Each row of a before or after table is a point. The points were changed in one or more steps. Then noise was added and the rows were shuffled. The steps act on how far a point lies along the listed directions, d1 being the first. What was done? A step turns or swaps two directions, mirrors them in a line or flattens them onto one, adds a multiple of one to another, or multiplies one. Angles are multiples of 10 degrees, from the lower direction toward the higher: turns from -170 to 170, lines from 10 to 170 but not 90. Use the fewest steps. Two steps may share a direction if one is a turn and the other turns, adds or multiplies; they go together, in the order done. Otherwise the lowest direction goes first.

Directions:
(1): [ 3.6 -3.9 -1.4]
(2): [ 0.2  2.0 -5.1]
(3): [4.1 3.4 1.4]
Before:
[[ 0.3 -1.3 -2.6]
 [-1.5 -1.4 -4.3]
 [-1.0  4.5  5.3]
 [-1.0 -4.4  1.1]
 [ 2.0 -1.3 -0.2]
 [-0.8 -1.7 -2.8]
 [-2.2  4.5  8.4]
 [-2.0 -0.5  8.6]
 [ 2.2 -1.6 -2.0]
 [ 1.1  3.3  4.8]
 [-2.7 -5.9 -1.9]
 [-1.7 -5.2  0.4]
 [-0.8 -0.2  3.4]
 [ 1.8  4.8  2.0]]
After (14 x 3):
[[-4.7  7.1 -2.0]
 [-0.5  5.2  1.3]
 [ 2.3 -1.9 -1.8]
 [-1.8  2.8 -1.1]
 [-2.0 -3.3 -3.6]
 [ 0.3 -4.2  0.3]
 [-2.5  5.5  2.8]
 [-1.6 -0.1 -3.9]
 [-4.4  8.1  2.4]
 [ 1.4 -0.2 -1.7]
 [-2.0 -0.9 -4.0]
 [ 0.9  3.2  2.9]
 [ 1.1 -2.5 -0.5]
 [ 0.2 -2.8 -0.6]]
Steps: mirror d1 and d2 in the line at 20 degrees; multiply d3 by 0.7

Directions:
(1): [-2.4  3.4 -5.2  0.7 -1.9  3.2 -0.6 -4.5]
(2): [ 0.4 -4.0 -3.1 -0.6 -5.5  1.0  3.9  2.7]
(3): [-1.6  4.6 -1.5 -5.9 -0.3 -1.7 -0.2  4.1]
(4): [-2.8 -2.7  1.0 -2.5  3.0  6.8 -0.7  1.6]
(5): [ 1.7 -0.6 -5.8  2.4  5.4 -0.7  0.9  2.8]
(6): [-5.6 -0.2  0.1  4.4 -1.7 -1.3 -3.5  3.7]
Before:
[[ 6.8  1.1 -1.5  2.0 -0.3 -1.7  3.4 -5.4]
 [-0.8  3.8 -1.4 -1.0 -8.4 -0.6  1.0 -9.0]
 [ 0.0 -2.6  0.5 -0.9  0.7 -2.3  3.4  0.6]
 [-1.1  4.6 -0.1 -5.8  2.3  0.7 -0.6  1.5]
 [-2.1  2.3  1.7  3.6  1.5 -1.3 -3.8 -1.1]
 [ 2.2 -2.9  4.4 -4.7  2.6  3.1  1.6  1.2]
 [ 0.7  0.6  1.6 -6.3  3.0  3.5  0.5  0.4]
 [ 3.5 -0.7  2.2  1.0  2.7 -2.1  1.4 -3.9]
 [-6.4  5.1 -3.3 -4.1 -0.3  5.3 -1.8 -1.9]]
After, 9 rows:
[[ 3.0 -0.3 -1.2 -3.6 -3.0  0.5  3.1 -0.4]
 [-3.2 -1.6  1.2 -1.4 -3.5 -2.0  0.6  4.4]
 [ 0.2 -2.4 -0.7  4.4  2.0 -3.4 -0.6  4.9]
 [-5.9  2.0  3.1 -0.9 -5.6  0.3 -2.7  3.4]
 [ 0.0 -3.6 -3.3  5.6 -1.2  1.8  1.8 -1.8]
 [-4.1  7.4 -1.6 -0.2 -7.3 -4.2 -1.8 -5.0]
 [-3.0 -1.2  3.1  0.6  1.9 -2.1  0.4  0.4]
 [-1.0 -3.2 -3.8  6.0  0.9 -1.1 -0.5  2.0]
 [-0.6  1.9 -9.5  3.2 -0.3  1.8  1.9 -4.5]]
Steps: mirror d1 and d3 in the line at 10 degrees; turn d2 and d6 by 170 degrees; swap d4 and d5

Directions:
(1): [ 4.0 -3.8  5.8  1.4 -2.1 -5.3  0.7 -0.4 -4.2 -0.3  0.2  0.1  4.8  0.5]
(2): [ 4.1  3.0  0.8 -2.2 -1.5 -2.3  4.6  2.5  0.7 -3.5  0.6 -2.8 -5.3  5.0]
(3): [-1.4  2.3  4.8  1.4  2.1  5.4  1.7  1.3 -4.8  2.4 -5.6 -2.6 -0.4  1.8]
(4): [ 6.2  0.6  3.6  1.3  2.4  3.5  3.1 -0.7  4.4  0.2  1.0  1.2 -0.6 -6.1]
(5): [ 5.9  0.8 -1.8 -2.9  2.3  1.2 -7.5  0.4 -0.6 -3.3 -3.7 -1.7  1.6  0.5]
(6): [-3.0 -1.5  3.0 -6.6 -0.6  0.1 -0.3  7.8  0.4 -1.1  0.4  0.4  0.8 -3.6]
Before:
[[ 0.1 -2.3 -0.4  2.6 -1.5  0.8  6.1 -2.3  5.8  2.7  3.6  2.7 -3.9 -1.6]
 [ 8.3  3.1  0.1 -1.9  2.7  1.7 -2.6  0.0  2.2 -2.8 -0.5 -1.8 -1.0  1.7]
 [ 4.2 -0.5  1.5  2.6 -2.4 -4.0  6.7 -2.8  3.5 -0.2  3.5  1.3 -2.4  1.4]
 [ 2.9  0.1 -2.9 -2.4  1.6 -4.2 -8.3 -2.0  0.1 -3.7  1.4  2.2  2.9  2.0]
 [ 1.5  5.9 -2.9 -5.8  0.1 -1.2  3.9  4.1  3.9 -4.6 -1.1 -4.3 -8.6  6.2]
 [-3.4  3.6 -5.8 -9.6  0.8 -1.0 -6.3  8.1  0.0 -3.3 -3.8 -1.9 -2.6  3.1]
 [-0.3 -1.5  5.2  1.0 -0.8 -0.9  3.4  0.0 -3.8  2.5  0.7  1.1  2.0 -1.9]
 [ 0.8  0.5  3.4  5.3  2.5  2.2  0.4 -6.0 -7.1  1.2 -4.1  0.9  1.1  2.5]]
After, 8 rows:
[[ 3.4  2.1  3.7 -2.2  0.4  0.6  2.4  2.2  0.0 -0.8  0.4 -2.1 -0.7  2.8]
 [ 1.8 -3.4  2.3 -0.3 -1.7  0.6 -0.1  1.5  0.5  1.3 -1.6  1.1  0.3  0.4]
 [-1.8  2.0 -1.7 -0.1  2.3  5.0  0.5 -1.8  0.5  3.1 -0.8  1.6 -2.3 -2.6]
 [-2.5  0.2  4.1 -4.9  2.4  4.8 -0.3  3.6 -0.1 -0.6 -0.5  2.7 -0.4 -5.6]
 [ 8.7  2.1  2.6 -2.3 -2.2 -8.3  4.3  0.9 -1.4 -4.5 -0.3 -3.9 -2.8  8.3]
 [-0.7  1.6  0.5 -3.9 -0.2  0.5  1.2  3.5  2.3 -1.8 -1.3 -1.1 -2.8  1.2]
 [ 4.5  0.9 -3.4  4.7 -2.5 -9.0 -0.1 -5.2 -3.0 -1.4  0.0 -0.2 -0.4  7.2]
 [-3.9  2.0 -2.3 -2.7  0.1 -3.4 -3.8  0.3 -0.3 -2.4  3.3  2.2  0.7  2.7]]
Steps: turn d1 and d6 by 170 degrees; flatten d2 and d5 onto the line at 10 degrees; flatten d3 and d4 onto the line at 50 degrees
